Each wall is flat, endless, passes through zero and stands at right angles to its row. A trip goes straight from one point to another. List the walls that it crosses, first one first.

Walls:
(1): [ 1.5 -2.8]
(2): [2.0 5.2]
(3): [-2.1 -1.3]
(4): [-3.5 -3.9]
Trips:
[-2.0  2.0] to [-3.8  0.1] -> 4, 2
[1.3 1.4] to [5.2 1.8] -> 1
[5.7 4.0] to [1.1 2.3] -> none
[ 2.3 -3.2] to [-1.4 -2.8] -> 3

Walls:
(1): [ 0.9  0.9 -0.7  0.1 -2.1  0.0  0.4  0.2 -0.8 -1.2  0.9  0.0]
(2): [ 0.4  1.4  5.8  1.9  0.9  8.8  1.5 -3.2 -0.9  0.7 -0.3  1.7]
(3): [-5.5  2.2  0.3 -2.0  1.4 -1.3 -3.2  0.2  0.7 -0.2  0.0 -3.5]
(4): [-2.5  2.3 -0.3  2.9 -0.8  0.9  7.0  3.1  4.0  0.2  4.2  3.5]
(5): [-2.3 -0.2  0.7  3.5  1.1  6.1 -0.8  1.6  1.1  1.7  0.9  1.5]
Trips:
[ 1.0  2.3 -4.4  3.2  3.9  1.4 -2.4 -3.2  3.0  2.4  5.6  0.2] to [-0.2  3.1  3.7 -1.6  1.2 -4.7  3.2 -1.8  0.1 -0.2  2.4  0.3] -> 2, 5, 1
[-4.3  1.5  1.9  0.7 -3.8 -0.4 -6.8  1.4  1.7  1.0 -1.9 -4.7] to [ 5.1  0.4  2.1  0.5  4.2  4.3  2.0 -0.8 -2.1  2.4  2.9  1.2] -> 2, 3, 4
[ 2.2  0.8  0.3  4.7 -1.9  1.0  1.5 -1.1 -0.6  0.8  0.9 -0.1] to [-5.3  0.3  0.8 -0.5  0.8  6.6  4.5  2.0 -4.4  2.7  3.3 -2.3] -> 3, 1
[-0.3 -3.6 -3.3 -0.2  1.4  0.4 -3.6 -3.7  0.4  1.5 -0.3  2.8] to [ 3.6  1.9 -4.1  0.8  3.8  1.7 -0.2  1.4  1.5  4.8 -1.8  2.5] -> 2, 4
[-3.2  5.4  2.1 -0.9 -3.7  3.7 -1.2  0.7  5.0 -1.0  4.7 -1.6] to [ 0.0  1.1  0.6  1.1 -5.4  2.8 -1.6  1.3 -2.1  0.5  2.0 -0.9] -> 3
[-1.7 -1.9  4.2  1.5  3.5  5.1 -3.6  5.2 -1.6 -5.5  4.8  3.6] to [-1.7 -2.6 -1.4 -2.3 -1.0  4.0  1.3  0.4  1.7 -5.5 -0.3  5.1] -> 3, 1

Walls:
(1): [-3.7  0.1 -3.0  4.5 -5.2 -1.0  1.5  1.6  0.1  0.4 -1.8  0.3  1.9  1.1
  4.2 -1.1 -0.9 -5.0 -2.8 -2.4 -2.6 -0.5 -0.5 -1.4  2.2 -2.4 -2.1 -3.4
 -0.5 -2.7  3.7 -0.1  0.3  3.0  6.0  3.3 -2.9 -2.0  1.3  6.3  2.4  0.1
  0.0 -5.2  2.6  3.1  1.0 -2.9]
(2): [ 0.5 -3.3  6.2 -0.2  3.0  3.8  1.5 -5.9 -6.3 -0.5 -3.5  0.3  0.8 -2.8
 -0.1 -3.1 -2.5  0.2  0.2 -0.5 -1.3 -1.3 -2.3  0.8 -2.3  1.4  0.9  3.6
  0.3  4.1 -3.2 -6.6  1.9 -2.8 -0.8 -0.8 -2.1 -4.4  1.0 -5.5  6.3  0.3
 -0.3  5.2  2.6 -3.6 -0.1 -1.3]
(3): [-3.6  1.9  0.7  2.5 -1.6  0.2 -2.3  4.3  2.1  3.1  4.3  4.4  3.0  4.9
 -7.9  1.7 -1.3 -0.9 -1.4 -2.5 -6.2  1.3 -5.2  2.7 -3.5 -2.4  0.2 -5.1
  3.3 -0.6  2.8  3.4 -4.3  2.2  0.9  2.7 -0.1 -2.1 -0.5  1.9 -0.3  0.9
 -4.6 -0.7 -2.8  0.4 -2.1 -4.0]
(4): [ 1.8  0.6  3.1  1.8  1.7 -2.3  0.2  2.5 -2.5 -2.9 -0.7  4.5  2.9  4.2
 -2.5  5.5 -1.3 -1.7 -0.9  2.9 -3.2  1.0  3.7 -4.2 -4.7  1.6 -3.0  0.9
  1.1  2.5  2.8 -5.7  2.2 -0.4 -2.9  3.3  0.2  1.5  0.2 -1.3  5.3  3.4
 -0.6 -2.3  1.4  2.9 -3.1 -3.0]
(5): [-2.7 -1.5 -1.2 -1.7  2.3  5.0 -0.2  1.1  3.9  1.7  1.4  0.5  2.7 -1.5
 -0.6 -2.5 -0.1  1.2  1.7 -4.3  5.3  1.4 -0.2 -0.5  2.9 -1.4  2.9  0.4
  5.3 -2.0  0.3  0.5 -2.8  2.7 -3.1 -2.0  1.2 -5.9  0.1 -1.5  3.7 -1.8
 -0.7 -5.0 -3.0 -5.2  2.2  0.8]
(6): [ 0.0  4.9  2.5 -3.7  2.4  2.0  3.4 -2.3 -0.8 -4.2 -0.1  0.0 -5.2  2.8
  0.8 -0.3 -3.9 -2.2 -2.7 -0.2 -2.1  1.3  4.5  0.3  1.8  4.1  0.3  0.4
  3.8  0.1 -2.1  1.3  3.9  8.1  2.2  0.5 -0.3 -3.1  0.8  1.4 -5.3 -2.8
  0.9 -2.0  0.1 -0.9  1.1  1.7]
(7): [ 1.2  2.5  7.6 -0.5  2.7 -0.8 -0.2  0.6 -1.7 -1.3 -3.2  0.2  3.1 -0.2
  1.7 -0.8  1.1  1.2 -6.3  2.0 -6.9  0.5  6.3 -2.8 -4.2 -0.1 -3.7 -5.0
 -2.2 -0.3  2.6 -0.7 -0.8  3.2 -0.7 -1.3 -0.2 -0.6 -0.4 -1.8 -0.7 -1.5
 -0.4  6.2 -2.5  3.3  1.0 -0.5]
(8): [ 1.4  3.6 -0.1  0.4  2.6 -4.3 -0.4 -5.6  5.3  0.7  1.6 -0.2 -0.1 -8.5
 -2.5 -1.9 -1.6  2.9  1.0 -2.4  0.2 -2.4  1.7 -5.4 -0.9  1.7  0.9  4.4
 -3.5  0.0  1.6  0.9 -4.1  3.9  4.1 -2.9 -2.5  2.3 -0.2 -0.5  0.6  2.6
  0.5  4.4  1.2 -0.2 -2.2  1.5]
Trips:
[-2.6 -4.2  0.4  1.4  2.5  3.2  3.6 -1.5 -3.4 -2.9  4.6 -8.0  2.6 -0.6
  1.0  1.9  0.5  2.4 -0.9 -1.0  1.8 -0.4  0.8 -1.5  1.6  0.3  0.9  1.1
 -1.2  1.9 -0.4  3.8  2.4 -1.1  2.3 -1.4 -2.5 -1.7  1.1  1.0 -8.0  3.0
  1.1  4.3 -6.4  3.4 -1.3  0.7] to [ 5.0 -1.2 -1.9 -0.8  3.9 -3.5 -2.3  4.0  0.3 -3.6  0.9  2.5  1.2  1.1
 -1.0  3.1 -1.9  0.2  3.1  1.0  3.4 -1.3 -0.8  4.5 -3.2  2.7 -1.1 -0.5
  0.2 -0.3  0.7  0.8 -0.4  1.0  2.4 -5.1 -0.8 -3.4  1.0  1.5 -3.3 -1.3
 -5.3  2.1 -0.5 -5.2 -1.9  1.6] -> 7, 3, 5
[ 3.1  3.6 -0.8 -2.5 -2.6 -2.0 -4.7 -3.3  1.1  3.6  0.3 -1.0 -0.6  2.2
  5.2  2.3 -2.2  0.5  2.3  0.8 -1.0  0.5 -0.8  1.0 -4.9  0.4 -3.3 -0.9
 -0.9  1.1  3.7 -1.8 -2.3 -2.6 -0.6 -2.3  0.8  0.3  3.3 -3.6 -3.4  2.7
  4.6 -1.1  1.1  1.5 -1.0 -0.8] to [ 1.7  3.3  3.1  4.8  0.8  0.9  3.2 -0.9  0.7 -0.4  1.1  2.8  1.3  0.8
 -4.4  0.7 -4.9 -0.6 -0.1  3.3  1.8 -0.4 -0.7  2.4  1.2 -0.8 -5.3  2.0
  2.5  0.2  2.8  0.3 -4.4  2.1  3.9  1.6  0.0 -1.9  2.1  0.2  0.4 -0.9
 -2.3 -5.6 -5.8 -3.6 -3.8  3.1] -> 3, 6, 1, 7, 5
[-2.8 -2.9  1.5 -0.9 -3.0  4.3 -2.6 -2.4  3.0  0.3  4.1  2.4 -1.1 -7.5
  1.5 -0.9 -0.1 -5.2 -6.4 -0.7  7.8 -1.6 -2.9 -0.4 -1.9  0.2  4.2  1.8
 -0.3  0.8  4.9  5.5  3.9 -3.3  3.4 -1.2  6.4 -0.9  0.8 -6.1  1.4 -3.4
  5.1  0.3  3.2 -2.0  1.5 -0.6] to [ 3.3  0.4  1.1 -0.8  1.2 -3.2 -0.7  2.9  0.7 -0.5 -4.0 -0.4  1.8 -2.4
  3.9  2.3  5.5 -3.0  2.8 -2.6  1.2  2.7 -3.6  0.7 -3.3 -0.1  1.9 -2.0
  1.7  6.3  2.1 -4.7 -1.4 -0.5  0.6 -1.0 -0.2 -0.5 -2.8 -4.1  1.5  4.2
 -4.7 -1.9 -3.6 -1.5 -0.7 -1.5] -> 4, 8, 3, 7
[-1.5  5.1 -2.5 -7.4  2.2 -0.2  2.4  2.7  3.4  2.7 -3.8 -2.3  0.3  2.9
 -0.8  0.3  1.2  1.5 -7.3  2.0  0.9 -3.1 -4.3  3.7  3.1  0.8  5.3  4.2
  0.2 -3.3 -3.8  4.3 -0.7  2.6 -1.9 -1.0  0.1  2.2  1.9 -1.4 -2.1 -3.1
  2.1 -1.4  0.5 -3.2  1.3  2.9] to [-1.5  2.7  3.5 -1.5  2.7  2.4 -2.0  0.7 -0.9 -3.5 -0.1  1.8  4.1 -1.8
  0.4 -2.1 -0.9 -3.3  2.9 -4.3  0.2 -2.0  1.1 -0.4 -3.2  2.2  0.1  2.9
  1.6  0.6  0.3  1.1 -1.7  0.3 -0.4 -0.5 -0.8  0.5 -0.4  0.8 -1.7 -6.7
 -1.9  0.7  0.4  3.5  1.0  2.6] -> 8, 7, 2, 3
[-4.6  3.3 -0.8 -4.1 -1.9 -2.4  4.0  2.9  1.1 -5.0 -1.6 -4.2 -0.2  0.8
 -3.9 -1.4  3.8  4.9 -0.5 -2.2  0.2  3.8 -2.5 -3.1 -0.9  5.6  1.4 -0.4
 -1.3  1.1  0.5  3.2 -4.1  1.8  5.7  5.3 -2.6 -0.7 -1.0 -3.1 -2.3  2.0
 -2.1 -3.7  1.7  1.8 -1.8 -2.2] to [ 0.7 -0.1 -0.4  4.2 -2.4  0.6  0.3 -6.1  0.3 -2.9  1.3  3.7  2.4 -4.7
  4.8 -0.9  0.5  1.3  2.9 -0.4  0.1 -1.0  0.2 -0.3  1.2  4.3  1.7  2.9
  3.3  1.6  1.7  4.8 -0.1 -3.6 -1.1 -3.3  2.8  1.4  1.3 -6.1 -3.2  3.3
 -0.9 -2.8 -1.6  3.3  3.0  5.3] -> 5, 1, 3, 6, 2
